Every row gives one point. Any point is a mix of the corners, with weights that add up to 1. It lies inside the corners' shape when no weight is negative. Say inside or outside, and name the corners with a negative weight.

Corners:
(1): [-0.16  0.09]
(2): [-0.54 -0.28]
(3): [0.62 0.05]
Points:
[-0.15  0.07] -> inside
[-0.02 -0.25] -> outside (1)
[-0.66 -0.16] -> outside (3)
[0.79 0.13] -> outside (2)
[0.19 0.19] -> outside (2)
[-0.45 -0.24] -> inside
[0.06 0.04] -> inside
[0.39 0.04] -> inside
[0.51 0.04] -> inside

Corners:
(1): [ 0.85 -0.75 -0.34 -0.41]
(2): [ 0.05  0.60 -0.03 -0.10]
(3): [-0.11 -0.14 -0.05 -0.30]
(4): [-0.20  0.32 -0.15  0.32]
(5): [-0.30  0.33 -0.65 -0.13]
Points:
[ 0.46 -0.44 -0.25 -0.33] -> inside
[ 0.12  0.37 -0.10 -0.12] -> inside
[-0.07  0.20 -0.19 -0.16] -> inside
[ 0.43 -0.27 -0.36  0.04] -> outside (2, 3)
[ 0.42 -0.33 -0.34 -0.25] -> inside
[ 0.12  0.19 -0.35 -0.09] -> outside (3)
[ 0.65 -0.55 -0.31 -0.33] -> inside
[-0.03  0.27 -0.10 -0.09] -> inside
[-0.41  0.48 -0.24 -0.22] -> outside (1, 4)

Corners:
(1): [ 0.28 -0.02  0.64 -0.15  0.94 -0.28  0.11 -0.47]
(2): [-0.02  0.17  0.17 -0.12 -0.42  0.29  0.14 -0.56]
(3): [-0.12  0.27  0.45 -0.40 -0.23 -0.12  0.00  0.16]
(4): [ 0.08  0.68 -0.18  0.07  0.02 -0.11 -0.53  0.32]
(5): [ 0.09  0.07 -0.32 -0.11 -0.27 -0.43  0.02  0.20]
(6): [-0.14  0.34  0.12 -0.95  0.51  0.75 -0.36 -0.24]
(7): [-0.98 -0.05  0.54  0.11 -0.62  0.91  0.32  0.81]
(8): [ 0.26 -0.29  0.39 -0.09 -0.44  0.27  0.00  0.27]
(9): [-0.40 -0.15  0.48  0.03  0.06 -0.15 -0.35  0.14]
Points:
[-0.05  0.19  0.21 -0.37  0.08  0.30 -0.08 -0.25] -> inside
[-0.05 -0.04  0.32 -0.09 -0.20  0.12 -0.09  0.04] -> inside
[-0.03  0.17  0.26 -0.29  0.03  0.23 -0.03  0.04] -> outside (9)
[-0.02  0.07  0.18 -0.23 -0.09 -0.05 -0.05  0.19] -> outside (2)
[-0.29  0.30  0.37 -0.20 -0.37  0.53 -0.32  0.39] -> outside (1, 5)

Corners:
(1): [-0.09  0.15  0.06 -0.26 -0.46  0.27 -0.23 -0.07 -0.48  0.16 -0.03]
(2): [ 0.36 -0.39  0.10 -0.40 -0.45  0.73 -0.51 -0.25 -0.34 -0.69 -0.38]
(3): [-0.39  0.09  0.01  0.09  0.26 -0.09 -0.70 -0.14 -0.10 -0.27 -0.15]
(4): [ 0.39 -0.22  0.07  0.52  0.26 -0.18 -0.39  0.01  0.55  0.71 -0.09]
(5): [-0.19 -0.59  0.15  0.26 -0.09  0.83 -0.14  0.08  0.45 -0.22  0.09]
(6): [ 0.28  0.01  0.01  0.06  0.32  0.19  0.67 -0.35 -0.01  0.65  0.71]
(7): [-0.08  0.29 -0.39  0.01 -0.11 -0.12  0.37 -0.03  0.25 -0.51  0.51]
(8): [ 0.32 -0.04 -0.73  0.59  0.23  0.41 -0.23  0.05  0.07  0.28 -0.10]
(9): [-0.49  0.13  0.22  0.11  0.44 -0.26 -0.68  0.83 -0.86 -0.19 -0.24]
(10): [ 0.02 -0.74 -0.04 -0.13 -0.27 -0.02  0.00 -0.27 -0.17  0.14  0.50]
(11): [-0.26  0.12  0.33  0.29 -0.29  0.09  0.30  0.10 -0.80  0.08  1.34]
(12): [ 0.01  0.52 -0.76 -0.08  0.00  0.63 -0.59  0.38  0.53 -0.26  0.48]
Points:
[-0.01 -0.20 -0.11  0.02 -0.06  0.17 -0.09 -0.07 -0.05  0.05  0.41] -> inside
[-0.01 -0.01 -0.07  0.07 -0.06  0.13 -0.14 -0.03 -0.03 -0.16  0.22] -> inside
[ 0.21  0.10 -0.36  0.08  0.03  0.56 -0.21 -0.05  0.46  0.03  0.10] -> outside (9, 10, 11)
[-0.08  0.18  0.01 -0.03 -0.04  0.23 -0.30  0.15  0.03 -0.22  0.13] -> outside (8, 10)
[ 0.00 -0.06 -0.15  0.23  0.11  0.15 -0.32 -0.01  0.05  0.05  0.04] -> inside

Corners:
(1): [ 0.10 -0.05  0.00 -0.52 -0.21 -0.16 -0.27  0.17 -0.08 -0.22 -0.35 -0.11
  0.52  0.59]
(2): [ 0.24  0.19  0.84 -0.06  0.83  0.20 -0.30  0.13 -0.11  0.26 -0.54  0.45
  0.04  0.43]
(3): [-0.25 -0.42  0.13 -0.48 -0.32 -0.02 -0.22 -0.90 -0.20  0.54 -0.19 -0.38
 -0.70 -0.13]
(4): [ 0.34  0.24 -0.16  0.18  0.40  0.01  0.59 -0.44  0.39  0.43 -0.23  0.66
 -0.12  0.45]
(5): [-0.06  0.37 -0.12 -0.23  0.08 -0.88 -0.13  0.47  0.08 -0.18 -0.35 -0.08
 -0.14 -0.21]
(6): [ 0.22  0.55 -0.12 -0.22 -0.12  0.27 -0.23 -0.34 -0.17  0.17 -0.12  0.15
  0.01  0.00]
(7): [-0.29  0.17 -0.31  0.08  0.34 -0.28  0.36  0.31 -0.17  0.32  0.67  0.59
 -0.18  0.28]
(8): [ 0.33  0.25  0.38  0.26 -0.26  0.62  0.55 -0.10  0.47 -0.53  0.71  0.73
 -0.50  0.22]
(9): [-0.25  0.23 -0.08 -0.07 -0.09  0.23  0.25  0.21 -0.31  0.36 -0.20  0.56
 -0.79  0.47]
(10): [-0.50 -0.21 -0.31 -0.36 -0.11  0.00 -0.17  0.57 -0.06 -0.22 -0.23  0.23
 -0.21 -0.11]
(11): [ 0.46 -0.01 -0.27  0.30  0.01 -0.06  0.54  0.02 -0.10  0.85 -0.58 -0.01
  0.06 -0.09]
(12): [ 0.02 -0.35 -0.01 -0.16 -0.51 -0.14 -0.16  0.24  0.09  0.59  0.02  0.53
 -0.15 -0.01]
(13): [ 0.38  0.79  0.62  0.47 -0.48 -0.06  0.18 -0.10  0.33 -0.55 -0.98  0.50
  0.64 -0.26]
(14): [-0.39  0.40 -0.44 -0.35 -0.39 -0.35  0.74  0.39  0.03  0.52 -0.68  0.02
  0.06 -0.25]
(15): [ 0.62 -0.05  0.33 -0.28 -0.17  0.21  0.32 -0.63 -0.32 -0.07 -1.36  0.11
 -0.42 -0.49]
Points:
[ 0.10  0.01  0.08 -0.04  0.12 -0.25  0.26 -0.20  0.01  0.47 -0.71  0.23
 -0.13 -0.28] -> outside (1, 6, 8, 9)
[ 0.06  0.22  0.11 -0.07 -0.10  0.02  0.08  0.01  0.02  0.01 -0.42  0.28
 -0.02 -0.02] -> inside
[ 0.03  0.21  0.09  0.06 -0.09 -0.04  0.19 -0.04 -0.03  0.45 -0.01  0.33
 -0.20  0.06] -> outside (1, 4, 10, 15)
[ 0.06  0.09  0.00 -0.12 -0.05  0.01  0.15  0.00  0.01  0.02 -0.42  0.30
 -0.17  0.00] -> inside
[-0.08  0.16 -0.05 -0.08 -0.04  0.05  0.20  0.12 -0.08  0.20 -0.17  0.40
 -0.36  0.22] -> inside
[-0.01  0.11 -0.09 -0.19 -0.27 -0.14  0.20 -0.07 -0.03  0.15 -0.37  0.11
 -0.19 -0.08] -> outside (2)
